Rows are points. The points of each table are mixes of a few directions, plus a little noise. Count the directions of each table, and those that both share. Where both have some left over, give the other angles between the two spaces (their principal angles), to ten degrees, smallest first.

First (4 x 2):
[[-22 -31]
 [ 42  61]
 [ -7 -10]
 [-14 -20]]
Second (6 x 2):
[[  3   4]
 [-30 -43]
 [-10 -14]
 [ 34  48]
 [-26 -38]
 [ 30  42]]
Directions: first 1, second 1, shared 1

First (6 x 4):
[[ -5  -3  -2   3]
 [ 36  24  14 -21]
 [-65 -42 -25  39]
 [-30 -20 -12  18]
 [ -9  -6  -3   6]
 [ 72  47  28 -44]]
Second, 6 rows:
[[ 31  24 -27   4]
 [-45 -33  28   1]
 [ -3  -7  55 -30]
 [ -9  -2 -41  27]
 [ 15  17 -68  32]
 [ 11   3  53 -34]]
Directions: first 1, second 2, shared 1

First (9 x 8):
[[ 15  30  40  -1 -21  12  -4   7]
 [  6 -27 -27   6  20 -58  18 -43]
 [-29 -18 -20  -2 -16  52 -31  18]
 [ -5   1 -20 -10  49 -24  50  29]
 [-23  23 -50  -2  -9  19  12 -49]
 [ 18  47  15  -7  50   4  43  56]
 [ 18 -56  -6  22   7 -24 -49 -18]
 [  4  59  53  -7 -47  62 -15  24]
 [ -5 -60  16   2 -33 -40 -22 -25]]
Second, 7 rows:
[[-12  46  33  14 -20  48  -8  20]
 [ 48   3  15  26  14  77  13  80]
 [ -3  23 -42 -10   1 -48  -2 -32]
 [-28  11 -54 -36 -27  12  -7 -20]
 [ 34 -53   2  12  27 -11  25  27]
 [-12  -4  -3 -18   9 -25 -35 -47]
 [-25 -25  49  13  -5 -53  16 -29]]
Directions: first 5, second 5, shared 2; angles 40, 40, 50

First, 8 rows:
[[-37   8  -5 -17  -3  -6  23 -10 -44]
 [ 13  -5   5  10  -4   4 -14   6  24]
 [-27  22   1  40  37  12   2  18   1]
 [ 60  12  10  -5  22  -9 -22 -17   7]
 [ 41  24   0  25  59  -1 -12   1   2]
 [-19 -16 -29   5  20   3  29  16 -20]
 [ -1 -16   8  -3 -36   5 -12   4  29]
 [-31 -32   9 -53 -95  -7   4 -17  -2]]
Second (9 x 9):
[[  4  12  -3   6  10  24 -15   9 -26]
 [  7 -49   7  11   1 -29  37 -26  59]
 [ 14  -6  -4  24  27  42 -12   3 -24]
 [-28  35  25   1  16 -12   8 -34 -30]
 [  8  26 -20 -14 -15  27 -37  43 -33]
 [-16  39   4 -13  -5   0 -15   5 -34]
 [  3 -31   2  -1 -10 -28  25 -13  46]
 [  7 -47   1  -2 -14 -38  33 -14  66]
 [  2  21 -12 -12 -11  14 -24  27 -22]]
Directions: first 4, second 3, shared 1; angles 50, 90

First (9 x 12):
[[-28  19  27  34  57 -16 -43 -11 -51  14 -25  18]
 [  3   0 -25 -22 -40  -5   3 -15  46  -9   6 -35]
 [  4   7   7  26  14  -5   7  10 -19  16  -2  16]
 [-28  -6 -33 -79 -49  -3 -47 -56  74 -48  -6 -77]
 [ 21 -37 -23 -69 -58  32  33   6  55 -41  27 -21]
 [  8 -25  32  -1  37  30  18  32 -49  -9   7  54]
 [ 41   0  -4  42 -15   2  64  42  -5  33  21  31]
 [  2  13   6  31  14 -10   3   7 -18  21  -5  12]
 [-23  28  13  39  38 -25 -37 -16 -30  22 -23   2]]
Second:
[[ 37  14  28 -21 -31   3   8 -14 -11   1 -17  38]
 [-54 -41  28  14  80  33 -74  51 -54 -37  34  17]
 [ -5  -1 -12 -13 -14  -2  -6  -9  20  -8   1 -20]
 [-23   7   1  58  64   9  13  13 -53  19 -30  24]
 [ 36   3 -10   1 -34 -15  49   9  26  24  21   1]
 [ 17  -3 -40  36 -10 -18  73  25  31  37  27 -21]
 [-34 -19 -27 -30 -16  47 -36  -9  20 -58 -21 -30]
 [  5  14 -18  23  -6  31  40 -11 -17  -1 -59  19]
 [  9   8  24 -58 -39   0 -47 -36  13 -29 -13   1]
 [ 12  18  24  -9   7 -89 -19 -19  24  52  57 -25]]
Directions: first 3, second 5, shared 2; angles 30

First, 9 rows:
[[ 21  -9  24  43 -31  41   1 -32 -36 -20  49  42 -23  -1   8  10 -11  -3]
 [-54   5  26  -5  23  10  26 -31 -45 -20  -3  12  69  12  65 -36 -21   1]
 [ 54  50  22 -38  13  44 -11  54   9  37   9 -41 -30   3  25  21  23  -8]
 [-17 -15 -28   3  11 -36  -2  -6  24 -11 -32  -5  11  -7 -27  -8  -8  -3]
 [-25  11 -14  21   7  18 -26  26  11 -41  20 -21  25 -25  20  -2   7 -37]
 [ 10 -11 -23  -2  -1 -21  -1 -12  12   3 -27   1  -2  -8 -32   5   7   6]
 [-14 -24   2   4 -30 -13   5 -23 -19  10  15  21   3   5 -14   8  19  26]
 [ 19  19 -25 -49  31 -19   5   0  15  27 -69 -33  28  -8 -11   1  20   8]
 [  4 -23  18  24 -23 -24   2  22  28  13  39  23 -83  33 -33   1 -36   8]]
Second, 10 rows:
[[-32 -12  -8   4 -37 -21  -1  13  -2  18  18  23   1   6 -36  13  -2  37]
 [ 24  37   4  -7  15  81   8   2 -18  -5 -41  -5   0  -5  48 -28 -14 -38]
 [  1 -33  -7  28 -34 -29 -15   8  13  -3  35  18 -42   1 -43  20  10  10]
 [ 24  18  25 -20  49  10  11  -5 -13  -7 -18 -22  14   8  55 -17  -6 -24]
 [-22 -37   7  10  -6 -37  25 -95   1  -3  25  13  20   2 -26  -1   5  33]
 [ 33  25   7 -24  38  20 -13  -1   6  -9   2 -55  23 -23  40  10  46 -31]
 [ 24   5   2   2  16  -1 -14  38   7  -9  -5 -12 -23   1  14   2   0 -26]
 [-13  17 -47  18   2  10 -12  74  25 -13 -73  25 -22   1 -28 -27 -73 -27]
 [ -4  -3  18  -8  -9 -14   0  16 -14  14  24   4  -3  13   7  11  10  17]
 [-35 -17   0  -4 -33 -18  12 -50  -6  18  33  10  31  -4 -31  16  24  49]]
Directions: first 6, second 6, shared 3; angles 30, 40, 90
